Each row of a before or after table is a point. The points were changed in one or more steps. Then noise was added and the rows were shuffled. The steps act on how far a point lies along the listed directions, d1 being the first. What was done? A step turns or swaps two directions, mirrors them in a line or flattens them onto one, adds a multiple of one to another, or multiplies one. Angles are multiples of 10 degrees, from the lower direction toward the higher: turns from -170 to 170, lines from 10 to 170 but not 90. Use the fewest steps. Two steps may share a direction if one is a turn and the other turns, adds or multiplies; they go together, in the order done. Otherwise the lowest direction goes first.

Directions:
(1): [ 5.6 -0.2  0.6]
(2): [ 0.5  4.4 -3.5]
(3): [-0.3  3.6  4.4]
Before, 14 rows:
[[-6.3 -2.3  0.9]
 [ 2.1  0.1 -5.0]
 [-0.2 -1.4 -4.3]
 [-1.3 -2.7  0.3]
 [-1.2 -3.1 -0.5]
 [ 0.5 -4.2  0.0]
 [-7.6 -1.5 -4.5]
 [-9.8  1.7  4.0]
 [ 1.3 -5.6 -1.1]
 [ 1.0 -2.2  1.3]
 [-2.1 -1.1 -2.7]
 [-0.8 -4.8 -1.8]
 [-1.5 -0.9 -0.5]
 [ 0.6  4.2 -3.8]]
After (14 x 3):
[[-1.2  5.0  1.9]
 [-2.9 -1.4  1.2]
 [-1.4  0.2  3.6]
 [-2.0 -1.0 -1.8]
 [ 2.9  4.5  2.2]
 [-2.3  2.7  2.9]
 [-5.7  0.2 -0.6]
 [-2.3 -1.8  0.6]
 [-1.8 -2.3  8.7]
 [-4.3 -0.6 -0.5]
 [-1.3 -5.4  3.7]
 [-0.7 -1.0  1.4]
 [-4.8 -0.8  1.1]
 [ 3.6 -8.8  4.9]]
Steps: turn d1 and d2 by 70 degrees; turn d1 and d3 by -130 degrees

Directions:
(1): [ 1.5 -2.5 -2.3 -1.5 -1.2 -3.6  5.3  5.1]
(2): [-3.1 -3.2  4.6  0.3 -1.2  2.1  5.5 -2.8]
(3): [-4.5  4.2  0.4  0.0 -6.5 -1.5 -0.5  1.6]
(4): [2.0 2.0 2.3 3.1 0.0 5.6 0.8 5.4]
(5): [ 4.8 -3.5  3.3 -1.2 -5.1 -0.5 -3.2 -0.3]
(6): [ 4.9  5.4 -0.2 -1.7 -1.1  0.2  4.0 -3.5]
Before, 12 rows:
[[-3.3  4.4 -4.6 -1.7  0.9 -5.4 -5.0 -3.9]
 [ 5.3 -0.2 -0.2  1.9  0.5  0.8 -2.9 -0.1]
 [ 3.2 -1.7  3.1 -2.4  0.8 -0.7 -5.6 -3.3]
 [ 3.2 -1.5  2.6 -0.4  1.4  1.5  5.6 -5.6]
 [ 4.7  2.0  1.2 -2.5 -2.7  1.1  3.6 -0.1]
 [-2.0 -6.9 -1.6 -0.4  0.9 -1.1 -2.5 -3.8]
 [ 2.0  1.8  1.2  1.6 -0.4  3.0  4.6  3.8]
 [-0.3 -2.1  0.6  0.8  0.9  1.7  4.8 -0.2]
 [ 1.4  0.4 -2.6 -0.2 -1.5 -4.5 -0.7  5.1]
 [ 0.9  3.8 -1.0  0.8 -4.2 -0.4 -1.7  1.0]
 [ 6.9  0.4 -2.3 -1.6  2.7  0.4  7.0  2.5]
 [ 1.1 -6.0 -0.3  0.5  2.2 -0.4  2.4  0.8]]
After:
[[-1.8 -0.8 -2.4  2.2  8.4  1.9  9.4  4.1]
 [ 6.7 -5.5  1.4  0.4 -2.2 -1.5 -5.9 -1.0]
 [-5.7  0.9 -0.6  0.9  1.5  0.0 -2.7 -4.1]
 [-4.0  4.0 -2.8  1.5 -0.4 -0.5 -1.4  0.6]
 [ 2.7  3.4 -1.8 -0.2 -2.8 -0.1 -2.7  1.0]
 [ 7.5  1.0 -1.9 -1.2 -5.1 -0.1  1.2  3.6]
 [-2.8  0.1 -1.3  1.6 -4.2 -1.8 -5.0  4.7]
 [-3.2  0.2 -3.2  1.5  4.6  0.7 -6.7  2.0]
 [ 0.6 -6.4  3.1  0.9 -1.1  1.0  0.1 -2.1]
 [10.8 -6.4  5.0 -4.2 -6.9 -2.9 -5.4  2.8]
 [-0.2 -5.6  3.5 -1.1 -4.3  0.1 -6.9  1.3]
 [ 3.4 -2.5  3.3  1.1  1.9  2.1  0.3 -1.8]]
Steps: multiply d1 by 0.4; turn d1 and d4 by 130 degrees; swap d2 and d3; multiply d5 by 3; multiply d6 by -1
